Each row of a before or after table is a point. One or more steps were done to the points. Then noise was added and the rows were shuffled. The steps act on how far a point lies along the listed directions, d1 being the first. Name the steps. A step turns or swaps two directions, mirrors them in a line or flattens them onto one, adds a multiple of one to another, or multiplies one. Angles are multiples of 10 degrees, from the lower direction toward the higher: turns from -170 to 170, lines from 10 to 170 but not 90. Use the fewest steps. Two steps may share a direction if one is a turn and the other turns, adds or multiplies; they go together, in the order done. Otherwise the lowest direction goes first.

Directions:
(1): [ -6 -65 -17]
(2): [ 67  -3 -12]
(3): [-11  17 -65]
Before:
[[-30  -7  19]
 [-28 -11 -30]
 [-41 -84  60]
 [ 11  18 -29]
 [-52 -46  20]
 [-17 -80   4]
 [ 55  49 -11]
 [-36 -63  52]
 [-37 -83  25]
 [-49  -9   8]
 [-32  37 -21]
 [-37 -48  42]
 [ 38  16 -54]]
After:
[[  2  -2 -40]
 [ 42  -7 -25]
 [ 11  29 -39]
 [-50  34  24]
 [ 55 -34 -15]
 [ 32  -6  -5]
 [ 15 -58  -2]
 [ 73 -67  24]
 [-62  13 -18]
 [-27  16 -16]
 [ 62 -48  17]
 [ 45 -62   1]
 [ 56 -40  14]]
Steps: multiply d1 by 0.7; mirror d2 and d3 in the line at 100 degrees

Directions:
(1): [-76  33   9  19 -11 -41]
(2): [-29  22  -7  -8 -44  77]
(3): [ 26  32  76 -27 -28 -11]
(4): [-24 -71  48  31  -7  14]
Before (9 x 6):
[[-42  65 -69  15   1  27]
 [ 34  -7  48  25   4 -81]
 [ 29 -42 -31  11  40  -5]
 [-17  54  38  -3 -48  -2]
 [ 84 -74  79 -21 -13 -30]
 [ 30  69  27 -17 -10 -82]
 [ 15  49 -16 -25 -41  31]
 [ 30  53 -17 -29 -11  11]
 [ 46 -40  48  18 -25 -20]]
After (9 x 6):
[[-41   5  12  17   8 -36]
 [-83 -50  44  36 -28 -66]
 [ 10  68 -41 -24  -7   3]
 [-29 -38  28  48 -25 -34]
 [ 46   1 -14  -4 -16  33]
 [ 59  42 -41 -14  26 -61]
 [ 11  53 -42 -24 -38  28]
 [ 18 -27  15  40  18 -76]
 [ 57  59 -41 -26   5  47]]
Steps: mirror d1 and d2 in the line at 100 degrees; multiply d3 by 0; multiply d4 by 1.3

Directions:
(1): [  7 -63  47 -59 -22  47  64   8  -1  -6  17]
(2): [ 66  22  35   1 -31  34 -64 -13   5 -27  60]
(3): [ 10 -77  -9  41 -62   1 -36 -30  -8   0 -54]
(4): [ 19 -36 -13   9  31 -33  -2  55 -33 -94   4]
Before, 10 rows:
[[  0  22  -1 -11   6   1  -5  -3  16   8  22]
 [ -7  -2  -6  13   7  -9   1   6   7  -9   1]
 [-21  54  16  -7 -14  34   1 -63  30  95  -4]
 [-12  27  -1   4   2   7   5  -1   2  21  -8]
 [ -7  20 -26  21   4 -19 -23  -2   6 -13   7]
 [ -5  -5 -12   3  14  -8   2  -2  -2   6 -20]
 [ -7   9 -21  15   8 -20 -14   4  -3   7  -2]
 [ -3  39  -5 -16  28 -12   9  13  -3  -3  12]
 [ 15  10  -6   1   6   7  -9   5   0  -7   3]
 [  2  -1  -5   7   6   1  -6   0  -3  -6   1]]
After, 10 rows:
[[ -5  -8  -4   5   2   3   1  -1  -3   0  -4]
 [  8 -18   8 -16   3  11   9  -2   3   4  -7]
 [  3   2  -2 -19  22 -13  19  24 -14 -29   2]
 [ -3 -18   3   5  -6   3  10   4   9  -7   0]
 [-30 -22 -17  -2   0 -12  27   3   3  -2 -12]
 [  3   1 -14   7  12   0  -1   6  -2  -3 -13]
 [ -8  15   7 -12  10  13  23  14  -2   4   4]
 [-11  14 -12  -8  20 -15   6  13   7  -7  11]
 [-12 -23  -6  -9   1  -1  22   9  -6   9  -4]
 [-25  87  20 -39  47  22  40 -10  19  55  34]]
Steps: turn d1 and d2 by 110 degrees; turn d3 and d4 by -50 degrees
